Every row gives one point. Each copy is the shape, with its points in the same order, turned, moved and blurred by noise. Some copies are also mirrored. Which?

Shape (6 x 3):
[[ -4 -17  -3]
 [ -6  25 -60]
 [-19   2  11]
 [-22 -17   3]
 [-19   8  43]
 [-40 -27   9]]
Copy 1, 6 rows:
[[-10  -9  11]
 [ 56 -12  39]
 [  4 -15 -14]
 [ -6 -22   0]
 [-16   1 -40]
 [-12 -38 -11]]
Copy 1 is: only turned
Copy 2, 6 rows:
[[  3  -1 -23]
 [ 57  -4  32]
 [  5  29 -14]
 [ 16  15 -29]
 [-15  41 -16]
 [ 28  20 -52]]
Copy 2 is: only turned

Shape, 8 rows:
[[  3 -10  60 -24]
 [-17  -3  -1   0]
 [  4  20   4   3]
 [ -8   5  21 -10]
 [  4  -9 -12   2]
 [  1  17 -11   2]
 [ -4   0  -5   2]
 [  3  -5  -6 -37]]
Copy 1 (8 x 4):
[[ 42  -2  46   1]
 [-13   7   9  -8]
 [ -1  -7  -7  12]
 [  5  -5  20   3]
 [ -5   8 -10 -17]
 [-12  -8 -13   1]
 [ -8   4  -3  -7]
 [  3 -21   8 -32]]
Copy 1 is: mirrored
Copy 2 (8 x 4):
[[ 29  46  37   4]
 [  6 -12   5   8]
 [-20  -2  17   1]
 [  5   7  24   1]
 [ -2 -10 -10  -2]
 [-21  -9   8  -3]
 [ -5 -11   5   5]
 [ 14  -6  11 -30]]
Copy 2 is: only turned
Copy 3:
[[ 14 -60  -1   2]
 [-14  -1  12 -13]
 [  5   7 -10  -2]
 [  5 -17   3  -9]
 [-17   8  12   9]
 [  0  18   0  -1]
 [-12   5   6  -2]
 [ 11  -4  35  11]]
Copy 3 is: mirrored
Copy 4, 8 rows:
[[ 38 -16  44 -17]
 [ -8  14  -3 -14]
 [-18 -14   2  -4]
 [ -2  -5  19 -14]
 [ -3   2 -19  -8]
 [-21  -9 -13  -8]
 [-10   3 -13  -8]
 [  8  -8 -14 -47]]
Copy 4 is: mirrored

Shape:
[[ 19  41  10  26  -6 -24]
 [-27   1  14 -11  13 -21]
 [  2 -18  -2  28  27   7]
 [ 32  34  -4   5  10 -19]
 [-43 -26  24  27  16  22]
 [ 15   1   5 -12 -20 -17]
 [-13 -14  34 -31   2  40]
 [-18  24  -9 -18 -15  -2]
 [ 47  13  -5  30  29  -8]]
Copy 1 (9 x 6):
[[  2 -21 -12   5  -5 -53]
 [-14 -13   3  26  15  10]
 [ -7 -15 -27 -24  16  15]
 [-20  -5 -29   8 -11 -39]
 [  6 -19  14 -20  45  34]
 [-11  -6   5   7 -37 -11]
 [-30  25  43 -13  17  20]
 [ 12  19   5  24  -8  -6]
 [-22 -16 -47 -24  -4 -30]]
Copy 1 is: only turned
Copy 2:
[[-13 -39 -27  26 -10  -6]
 [-19  17  18  10  -5   2]
 [ 20  11 -19   9  30  -4]
 [-18 -30 -40   3  -2   4]
 [ 30  38  22  19  20 -32]
 [  0 -26   3 -11  -4  14]
 [ 15  12  29 -41   9 -35]
 [  5  -4   2 -12 -37   3]
 [ -7 -28 -55  12  34  -3]]
Copy 2 is: only turned
Copy 3, 9 rows:
[[-37 -24 -19  -7  20 -43]
 [-21 -31  15   6  -3  14]
 [ 13 -28 -26 -19  22  15]
 [-38   0 -25  -1  28 -24]
 [ 30 -49   0 -27 -17  19]
 [ -6  -4   7  23  20 -19]
 [ 23  15  23 -11 -27  13]
 [-19 -12  -8  29 -20 -10]
 [-16  -3 -40 -24  49 -15]]
Copy 3 is: mirrored
Copy 4 (9 x 6):
[[-19 -13  47 -15  26  14]
 [-10   5   3   3 -24  28]
 [ 29 -33   1 -32 -13   6]
 [-17 -16  14 -10  40  13]
 [ 27 -10  13 -30 -60   4]
 [  7   3  22  21  11  -2]
 [ 19  49 -24 -13 -26 -14]
 [-25   3   5  14  -8  -5]
 [  8 -35  14 -39  41  15]]
Copy 4 is: mirrored

Shape (13 x 8):
[[ -1  -5  17  12   7  -1 -10 -12]
 [  4 -20 -20 -21   2   7   3   4]
 [ 19 -35  44  19  -6  -8   7  -3]
 [-53  25 -10 -18 -26  -2  36  -3]
 [-38  34   7 -19 -23 -38  -9  13]
 [-10   5  37 -11  11  18  -5  13]
 [ 11   1  -9 -13 -20  22   8 -28]
 [ 10  12  19  -8 -13 -15  -1  -7]
 [-22 -16 -13 -12   1  16  26   2]
 [ -4   5  -4 -44 -27  -1  32   6]
 [ 11  -4  15  14  30 -21  12 -35]
 [ -9  44 -23  -4  -6  14  23  30]
 [-17 -22   2  -9   4 -44   6   3]]
Copy 1 (13 x 8):
[[ -9  -8  13  -1   7   8 -11  13]
 [ 11   2 -13 -33   1   5 -15 -17]
 [-19  13  54 -16  15  19 -22   6]
 [-15   6 -32  22  40  -5  11 -47]
 [  2  29 -19  43  16 -30  -5 -15]
 [ -6  24   0  -4  13  21  16  23]
 [ 11 -10  -7   0   6  38 -17 -26]
 [ 15  14  17  16  17   9 -16  -2]
 [-12  -3 -18 -27  22   6   2 -27]
 [ 21  30 -15  -4  29  15  -6 -45]
 [  3 -27  21  -6  39   4 -30  20]
 [ 26  -6 -13   7  13 -10  42 -31]
 [ -7  14   5 -13  25 -32 -35  -6]]
Copy 1 is: only turned
Copy 2:
[[  7  -6  16  10  -2 -11  25   6]
 [-10 -40 -16   2  -5 -11  -1  -2]
 [ 14 -11  10  12  18   3  60 -21]
 [-49  25 -27  25   7   4 -25   3]
 [-16  41 -31   3 -31   5   3  16]
 [ 26  -1 -10  27  14   1  14  22]
 [ -6 -21  10   0   8   0 -20 -24]
 [  4   6   5  -4  -8  14  16  -3]
 [-28 -26 -14  23  14 -10  -3   2]
 [-22 -10 -39   5   3  28 -13 -13]
 [-17 -14  43  12  -8  11  36  11]
 [-22   5 -24 -20  24  -1 -27  35]
 [-30 -10 -14  15 -26   0  44   4]]
Copy 2 is: only turned
Copy 3:
[[ -9  -7   0  -5 -16   3   7   9]
 [ 20   4 -26 -22  12  -3  27   9]
 [-46  -7 -22 -22 -11  14 -12  14]
 [  8 -27  15  14  46 -50  20   6]
 [  9   9  14  36  32 -22 -17 -17]
 [ -1 -19 -12  23   2  18   0  29]
 [ 14 -24  11 -39   8  -2  20   9]
 [ -3 -16   0 -10   1   1 -17  -6]
 [  3 -18 -20 -10  19 -27  35  21]
 [ 18 -29 -17 -16  51 -15   4  -1]
 [-19 -23 -17 -13 -33  -9  13 -22]
 [ 48 -19  -5   4  12 -48 -10  32]
 [-16  13 -28   6  12 -18  11 -22]]
Copy 3 is: only turned
Copy 4 (13 x 8):
[[ 21  21   0 -10  -7  -6  10   2]
 [ 13 -19   8  14   3  11 -10  16]
 [ 46  37   4  24 -33  -5   8   1]
 [-37 -10 -36  15   1  35  31  -5]
 [-40   5  -6  -6 -22  13  48  33]
 [  5  24   8 -17 -29  25  -7  -2]
 [ 17  -1 -37   5   7   4 -15  18]
 [  4  13 -15  -1 -29  -8  11  24]
 [  3 -13  -6  21   7  26   1 -12]
 [-13 -21 -27  27 -23  27  -3  23]
 [ 36  -3 -10 -10 -22 -29  21 -17]
 [-55  -4  -9   7  -3   0 -15  -4]
 [ 13 -12  16  18 -20   0  44  12]]
Copy 4 is: mirrored

Shape, 15 rows:
[[  3 -45  -8 -24  15 -36  -4  15  22  15 -12]
 [ -8  28   4  13   7  20  -7  -8   0 -14   5]
 [-25  -7  11  12  -8  -5  38   4 -19  -1  -4]
 [  2  27  -7  32  -1  20  -1 -12  11 -22 -13]
 [-11   5  13 -22   4 -11  20  19 -18 -19  -6]
 [  4  16 -16  24 -16   7   3   6 -21 -24  15]
 [  1  28 -30  11  11  20 -14 -24  -9 -11 -17]
 [-19  10   9 -28  -5   4  25   5   6  15   8]
 [ -1   8  -2  15 -11  26   2 -23 -18 -13   6]
 [ -9  21  -4   3   3 -15  25   6 -17   6   6]
 [ -6 -19  13 -20 -12 -13  40 -13  -7  -3 -13]
 [-18  20 -25  11 -21   3 -14 -11   7 -22  -9]
 [-21  21 -12  16  -5  21 -24   5 -14  -6 -13]
 [  6 -17 -31 -19   4   3  -3  34  19   8 -25]
 [-34  -4  -1 -16  16   2  40   7  -9 -11  15]]
Copy 1 (15 x 11):
[[-14 -38 -20 -10  19 -10 -22   9 -34 -12   4]
 [  5  19  24   9  -6  22  22   3   5  21  -4]
 [ -5   3  15   1  24  11  19 -23  14 -29  12]
 [  8  23  14  30 -11  26  28  -3  -4   5 -14]
 [ 10  -8  36  -6  35  -1   3  -9  -1  -9  -3]
 [ 22  10  20  11 -18   0  26 -29   4   5  -9]
 [ 17  14   8  25 -10  42  12 -15 -19  31 -11]
 [  7 -12  26 -21  13  26  -1  12   3 -15  23]
 [ 12  29  23  14 -13  17   5 -20   3   6  15]
 [ 19 -10   7  -7  17  20  16 -15  18  -7   2]
 [  0  -1  18   8  33  12 -20  -9   3 -35  10]
 [  5  -9  30  40 -16  25  23  -9 -17   8   2]
 [  8   7  22  14  -4  19  36 -18 -22  25   6]
 [ 10 -21   3 -15   5  10   6   3 -60 -10  -4]
 [-14 -11  36 -25  17  26   2 -14  10 -15  -7]]
Copy 1 is: only turned
Copy 2 (15 x 11):
[[ -1  15  -3  16   0  30  23   2 -16 -43  23]
 [ -5 -14  12 -11  -6 -25 -11  -2  15  18 -21]
 [ -3   0   5 -23   0  -2  33  25 -11  33  10]
 [-15  -3  18   3   0 -47  -6  10  20  16 -17]
 [  7   6  -2 -29   0  21   9  25  14  12   0]
 [  3  -1   8  -7  31 -24  15  11  18  26 -29]
 [ -8 -19 -18  14  -2 -41  -3   4  28   6 -21]
 [ -8   5  -4 -26 -16  14  18 -17   7  21  11]
 [ 11  -6  -5   3   9 -32  -1   0   7  38 -11]
 [-12  -9   3 -11  -3   8  31  13  17  24 -14]
 [  4  13  -5  -2  -4  13  20  18   1  28  37]
 [-25 -13  -5  -6  27 -36  -3   1  18   4  -1]
 [-17 -10 -16 -17   7 -35  -6   7   1   6 -31]
 [ -7  33 -15  -9  -4  -7  24  -4   8 -40   1]
 [ 20 -15   8 -37 -10   6  31   5   8  16  14]]
Copy 2 is: only turned
Copy 3 (15 x 11):
[[-25 -27 -14 -43  20   9  37  24  -5  -5   6]
 [ 16  27  -4   7 -10 -21 -12  -4  -7  11   6]
 [ 25 -19  10  10   9   7  -5  -6  29 -12  18]
 [  6  22   8  -4   6 -27 -30 -27 -12  24   6]
 [ 14 -19  15   4 -21  15   2  15  -2   1  20]
 [ 30   9  23   4   7 -10 -22   2  -9  12 -15]
 [ 20  24 -19 -24  -3 -10 -22 -25 -14  24  -7]
 [ 14   4   9   1 -24   8  31  -7   7 -15  19]
 [ 33  23   2   7   3 -14 -26 -13 -12 -15  -2]
 [ 18  -7   6   2 -11   3   7  -9  22   5  -8]
 [  6 -25   7 -12 -10  19   2  -8   0 -30  20]
 [ 13  37  18 -29   6  -1 -23  -7  -2  14   3]
 [ 30  36   0   0  16  -2  -9   2  -4  26  11]
 [ -1  -8   8 -27  21   1  39  -4 -26  23  15]
 [ 37 -20   6 -10 -20 -13  18   9  20 -11  22]]
Copy 3 is: mirrored

Shape (18 x 12):
[[ 17   6 -15 -29  -7  10   3  17   6  35  31  29]
 [ -1   4  17  26   7 -26 -25  20 -10   0  25 -25]
 [-26 -12  21   4  -9 -18  15 -27 -26  -4   6  32]
 [ 10  -8 -21  27 -13  -1  -3   1   5  36  -2 -18]
 [ 28 -16 -36  -1 -15  11 -26 -19   0   6 -14  33]
 [ -9  15 -30   2  14  12   6   7 -41  28  30  -3]
 [-10 -19  -6 -19  -4  18  -5 -36 -31  -2  -9  -5]
 [  5 -28   2   7   8  -5 -37 -13 -20  19 -22  -8]
 [ -5  15 -30  -1   2 -40 -17   9  23 -20  18  -2]
 [ 19   5  -5  -3  24  -7  11  -4 -24  32 -12 -22]
 [ -6   2 -18  15   6   8 -17  -3  24 -16  25   5]
 [ -8  11  22   4 -31 -36 -11  -5 -10 -11  36   4]
 [ 26 -21 -11   4  -3 -27 -25  20   2 -28  28   4]
 [-26   1 -30 -25  11  -2  22  14 -16  22 -11   1]
 [-12  26  26  15 -23 -15 -26  21  -2 -21   7  -4]
 [-32 -13 -21 -33 -11 -21   7  -4  16   9 -13  14]
 [  5  23 -21 -14   4   5   1 -10  -9  28   0  26]
 [ 12  -1  19   9   0 -26  24  15 -29  22   0 -16]]
Copy 1 (18 x 12):
[[  6   2 -28 -60  21  25  -7 -12  17 -11 -16 -11]
 [-13  -5 -33  31  31  11 -26   4  10  26   1 -14]
 [ 25 -35   6  10 -10  -5  -5  12   5  -4 -36   8]
 [-31  19  -7  -9  18   9 -43  -4 -16  -3 -18  -3]
 [  0   4  -4 -24   8   9 -13 -12 -21 -49  13  17]
 [-22 -36 -10 -38  35  -4 -38   4  15  11 -10  -2]
 [-17 -22  12  -7 -22  -3 -15   8  20 -16   4  32]
 [-15   0  -5  13   6  27 -29  16 -15  -4  13  33]
 [ 21  11   3  10  31   1 -22 -23  14   2  22 -36]
 [-29   3   7 -21  20  18 -30  43  11   1  -6  -3]
 [  7  11 -24  -8  12 -27 -16 -19   1   3  14 -10]
 [  9 -14 -18  33  18   7  -6 -18  31  -5 -30 -14]
 [  7  -8 -37  16   7  20 -19 -13   1 -13  26 -34]
 [ -7 -16  33 -43   8  14 -18   2   7  22  -2  -9]
 [-12  -2 -17  39  31   0  19 -19   9  17 -10 -10]
 [ 24   4  35 -21  -9  21 -13 -19  10   8  -5  -2]
 [  1  -2   9 -41  34   4  -8   6   9 -16 -11   9]
 [-25 -15  -2   5  12  27 -21  33   7  10 -29 -26]]
Copy 1 is: only turned
Copy 2, 18 rows:
[[-15 -11 -27 -38 -21  15 -17 -15  14 -20 -14  15]
 [  9 -18  38  17   4 -13 -29 -33  11   2 -14 -23]
 [ 27 -33  -6  -5  10   3  -4  13 -21   5  29  -9]
 [ 20  28   5 -23   5  -8  -4 -24  31   7 -13   2]
 [  9  13   4 -27  -4  22   9  -6  25 -23  32  36]
 [ 14 -31 -23  -7   0  -7  15 -43   8   4 -22  14]
 [ 10 -28  -4   4  30  -5  24  15  22  -2  23  12]
 [ 13  -9  28   0  23   8 -12  -7  44  17  22  13]
 [ -6   8  20  13 -57  -8   1 -20   9   3   6 -16]
 [ 22  -3 -19  21  14   5 -15 -13  36  11 -23  14]
 [ -9  -1  30 -13 -21   7  24 -10  -5  -8  -8  -3]
 [ 18 -23  19  -2 -14 -23 -28  -4 -10 -26  14 -24]
 [ -3  -1  30   8 -22  21  -7 -37  16 -32  21 -24]
 [ -9 -14 -47   8  -3   0  15 -19  14  26   1   3]
 [-12   1  33  19  -1 -32 -27 -17 -19 -14  12  -3]
 [-12   2 -28  -8 -22  -3   3  13  17  28  30  -8]
 [ 11  -5 -27 -15 -15   5  -2  -3   6   3  -7  39]
 [ 27  -3 -23  22  25  -2 -38 -19  15   2 -12 -11]]
Copy 2 is: mirrored

Shape:
[[-30 -16   4 -28  15  21 -17   4 -38  16   5  -8]
 [ 37  -4 -30  20  11 -26  -4  -5 -16  11 -14  11]
 [ 19   1  -6  14  -8 -19   2  20  -2   0 -10  23]
 [-25  -2  27   9   9  15 -29   3  -3 -14 -22  -5]
 [-11  11  15  -2  23  -5  -7 -16   0 -19   5   6]
 [-17  -2 -12 -15   4  15  -4  -1  -6 -20 -11   2]
 [ -1 -15  -7 -29 -14  21 -37  -3 -16  15  18   5]
 [-32  12   5   1 -10 -18 -28  -2  -4 -18 -11 -19]
 [ -1   3  19 -25 -19  15 -26  19 -17  13  16 -22]
 [-12 -29   7   2   2  -9 -12   3  -8 -18   9  -3]
 [ 12  -7 -34  16   9 -32   1   7  14  30   2  31]
 [-13 -14  11  -8  12   0   1 -18  10  -5 -23 -15]
 [-16 -11  16 -33 -17   8 -13  -7 -33  14   3   8]
 [ 14  -3 -34  23   2 -17  20   5   1  18  16  13]
 [ -6  -3   7 -20  16 -17 -15  23   5 -19  -2  -3]]
Copy 1 (15 x 12):
[[ 28 -20  26  20 -14 -18 -31  -6 -15  21  20 -21]
 [-16 -16  10 -15  19 -12 -10   0   6 -55   2  -7]
 [-33  -8  -2 -12  -7 -14   3  -5 -12 -28  -5  -8]
 [ 11   9 -13  35 -33   6 -10 -20  -7  -4   5  -8]
 [  2  -3  12  29 -10   7  21 -10  -7  -7  19   2]
 [ 10  -4   3  -2 -20  11  -3   7  -1  10  14  -6]
 [ 27   3   7   3   0 -40 -20  15 -24  10  23  -7]
 [  8  12  -4  27 -10  26  -6   2 -28  -6  -5 -21]
 [  4   2   8  26  -4 -28 -31  13 -36  20  -6   5]
 [ -8 -10 -11  28  -4  -7   0   8   0   2  16 -24]
 [-24  -5   4 -33  30 -18  11 -25 -11 -30  13 -23]
 [ 19 -21 -16  16  -1  13   6 -15   2   1   0  -3]
 [ 26 -24  13  14 -19 -29  -8   8 -34   8   5 -16]
 [-28  -3  21 -24  28 -20   9  -8   8 -18  -3 -21]
 [-22 -13  -8  17  -4  12  -7  -5 -27   6  22   1]]
Copy 1 is: mirrored
Copy 2:
[[-25  27 -26  31  -4  39  -6   8   2  -1   3  -6]
 [  5  18   7 -43   9   4  -5  -2 -30  35   8  -7]
 [-14   0  -3 -28  22 -10  12   3 -18  28   6  18]
 [-20  -5  21  20   5  11 -20   9  14  -2   2  27]
 [  5   1   2  16 -10 -10 -15  17 -16  -4  16  16]
 [-11  15  -5   7 -14  16   8  -2  -8  -9  -2  29]
 [-14  11 -16  24   3  44  12 -22  -8  14  26   5]
 [-30  -3  13  -7 -19   5 -13   9  13 -13  28  24]
 [-38 -19 -10  22  -2  36  17   4   1  14  21   0]
 [-31   8   4   6   9  17 -11   5 -31 -11  13  21]
 [ -4  21  -6 -38  30 -25   4 -20 -22  17  17 -13]
 [  0 -11  -3  -1   2  14 -24   0  -8 -24  -6  14]
 [-15   8 -39  17  10  40   1  10  -1   9  19  13]
 [  2  22  -4 -32  24 -11  25   1 -33   7  14 -15]
 [-34 -10  -7   8 -11 -11  -8  -5 -19   4   0  18]]
Copy 2 is: only turned
Copy 3:
[[-31   0 -13  14  -7  -7   9  15 -60  13  -3 -20]
 [  3  -5  -2  -2 -28   2 -14 -29   6 -11 -37  13]
 [  7   3   1 -18 -21  -2  21 -21   3 -19  -4   5]
 [-25 -12  -9  10  24 -12  27  -9 -12  20  20   2]
 [-23   5 -19 -12  21   1 -11 -15 -15   5  17  -2]
 [-30  11  -5 -13  -2 -12   8  18 -12  16   6   1]
 [-12  11  21  -3  -5   2  12   4 -44  28 -14 -32]
 [-14 -11  20   3  21 -29   0   1 -20   8  26  11]
 [  2   6  19  20 -11  10  17   6 -43  23  23 -19]
 [-15  16  -3   2  -2 -30   8 -16 -16   2  13 -21]
 [ 15 -21  -2 -34 -20  -5  -2 -18   0 -28 -33 -16]
 [ -5  -2 -29   4  15 -19  -5  12   1  19   6  -4]
 [ -5  25   2   6   8  -7  18  12 -57  14  -6  -8]
 [  2  -4   0 -14 -27   3  -8  -4   4 -39 -21 -17]
 [ -7  -4 -10 -20 -12 -15   2 -13 -22  18  30  -2]]
Copy 3 is: mirrored
Copy 4:
[[ -3 -13   1  14  25  -9  24 -19 -34   0  49  18]
 [ 28 -15 -19   4   0 -19   2  -3  26  42  -6 -13]
 [ 19 -14 -27   4 -16  11  11   0  17  12   0 -21]
 [ 20 -24  25   4  10  23   4  15  -3 -11  41   5]
 [ 23 -35  -6  -7   3   1   3  14 -10 -15   9  16]
 [ -9 -39  -1 -13  15   8  18  -5  -8   2  23   2]
 [-11 -11  15  15  -3 -25   9 -27 -23  -7  29 -15]
 [ -9 -31  17   3  -5   8  19  40   3  -1  23  13]
 [  2  18  16   5 -14  -3  23  -6 -38  -6  29  -1]
 [  4 -22 -18   1  -6   3 -10   7  -9   3  42   8]
 [  6 -11 -40  28  10  -8 -10  -5  22  18 -18 -16]
 [  8 -11   2 -22  27   9  -7  11   7  -8  22   9]
 [ -5  -2  -1   3   4 -19  27 -20 -11 -16  44   9]
 [  4  -9 -37  13  -7   5  -3 -17  13  32 -16   4]
 [  7 -22 -16  -4   1   5  15  28 -25   3  20 -11]]
Copy 4 is: mirrored

Shape:
[[ -8  -8  -8 -11  11   2  -3   0   3  13   4 -18]
 [  4   1  -3 -11 -11   8   1   2   5  12   0   9]
 [  9  -2   2   0   4   6   8   7   5  -4  32  -9]
 [ 38  -3  -6  60  -9  -5   8  13 -29   5   0  -6]
 [ 32   3   0 -12   5  -2   2 -11  -2   1  11   8]
 [ -8 -32   1  -2   0 -10   2 -11  -8   6   4   1]
 [ -7   2  10  25   4  10   4 -11   0  -3   9   4]
 [ -6   9   2  -6  -5  -6  27  -8 -10  13   9  -1]
 [  4 -14  32  -8   6 -10  29  -8  -5 -32   1   9]
 [  0  -7 -11  11   6  -5  19  -6   5   6   9  11]
 [  9   8   4  -3   6  -9  -2  -4   4   3  18   8]
 [ -3  10  -2  -9   8   5  -3  19 -13 -23  17   7]
 [ -6  10  -6 -11   7  13  21  -8  -9  12   3   3]
 [ -8   7  -6   0  -2  -1  -2 -12   5   9   4   1]
 [  0   5  -6   0   0   8  10 -14   0 -13  36  -3]
 [ -7  10 -11  19  -4   3   3   3   0 -10  -2 -12]]
Copy 1:
[[ -1   3 -10  -7  -7  15 -17   6   9 -10   0   8]
 [-11  -6   4   2  -1  -7  -4   8 -12 -10   3   8]
 [  0  -4 -23 -10  -2   1   5  13   4 -16  -6 -19]
 [-12   4  26  21 -32  18  22  24   1  10 -28 -47]
 [-16   3   2   0   3 -19  10  23  17 -11  -2  -5]
 [  5  10   2 -11   3  18   0  30  -6   3 -10  14]
 [ 11  -3  -7  10   0   5  12   5  -4  19  -1 -11]
 [  9   2   0 -19 -16 -15  -6  12  -5   7  -3  -2]
 [-10   8 -17 -33   7  -5  38  12  -2  24  -9   8]
 [  3   6  -9   6  -4  -8  -2  14  -4   9 -21  -1]
 [ -4   0  -3  -4  13 -10  -4  14   6  -2  -2 -12]
 [  1 -21  -3 -19  11   2  13  -9   8 -12 -16  -9]
 [  9  -9  -3  -6 -17 -14  -5   4   5   3  -2  11]
 [  7   6   2   3   2  -2  -9   4  -4   0   3   3]
 [ 24   0 -20  -4   3 -11  12  10   4 -14  -3 -12]
 [  7   8   2   4 -10  11   6 -14  -4  -3 -10 -12]]
Copy 1 is: mirrored
Copy 2:
[[ -1  -9 -18   8  -9   3   1   0   2  -8   9  -5]
 [  2   7   5   5  -3  -8   4 -10  14  -5  -9 -11]
 [  5  -8   4  -7 -12 -17 -10  12  -8 -17  -3   5]
 [ -7  -5  26 -11  33 -14   4   6 -10  29   3  50]
 [ 19  11   8  -1  -3 -20  -7  14  21  -2   7   1]
 [ -7   0 -16  -5   0   7  -7  16   4  17  -8 -14]
 [  1  -9  24 -11   5   8  -3   4 -12   2   7  -9]
 [ -3  17   7  19  -5  -8  -9   3 -14   2   1 -10]
 [ 27  31   8 -17  -7  12  -5  31 -18   1 -14 -12]
 [  5  -4   6  -1  -4 -16   2   3 -11  17   1 -12]
 [ 16   0   6  -4   0 -13 -18   0   3  -4   5  -7]
 [ 19   0  10  -8 -29   7 -17  -9  -1  -6  -8  13]
 [  3   7  12  23 -17  -2   3   1  -2   0   5 -11]
 [ -3   2   4   1  -3  -3  -5 -10   3   0  12 -16]
 [ -4  -2  18 -11 -26 -14 -16  12  -8  -9   8  -7]
 [ -6   2   8 -13  -7   4   6 -14 -14   1  12   9]]
Copy 2 is: mirrored
Copy 3:
[[ -3   2 -14  12   2  -9  -5  -2 -12  -5 -15   9]
 [ -3  -9   1   4  -5   5  -2 -14   1   3  -1 -13]
 [ 28  12 -14  -6  -5  -7   2  -5  -2  -2  -4  -3]
 [ 30   4  -9  11  -2  44  21  38  32 -15   0  -1]
 [ 20   5  -6  15  15   4  -5 -20  12   1  13  -4]
 [-18  11 -22  -5  14  -3   3   6   7   9  -3   0]
 [  7  10 -10   3 -14  10  11  14  -8  15  15   6]
 [  6  -4 -29  10  -5   2 -17   5  -4   9   3 -19]
 [  8   4 -25 -28  25   4  -9   3 -10  12  35  -4]
 [  7   3 -18  12   6  -2  16   7  -4   8   4 -17]
 [ 16   7  -5   9  -2 -11  -4  -4   7   6  12  -6]
 [ 16  21  10  -9   0  -5 -14   6 -15 -14   9 -14]
 [  0   2 -20  16  -6   8 -10  -5 -18   1   5 -17]
 [ -2  -1  -3  18  -6  -2  -6   2  -6  16  -2  -2]
 [ 26  23 -13   0  -2  -1  -4  -6 -12  20  -3  -9]
 [ 14  -1   2   5  -4  13  -3  22 -14   6  -9   0]]
Copy 3 is: only turned
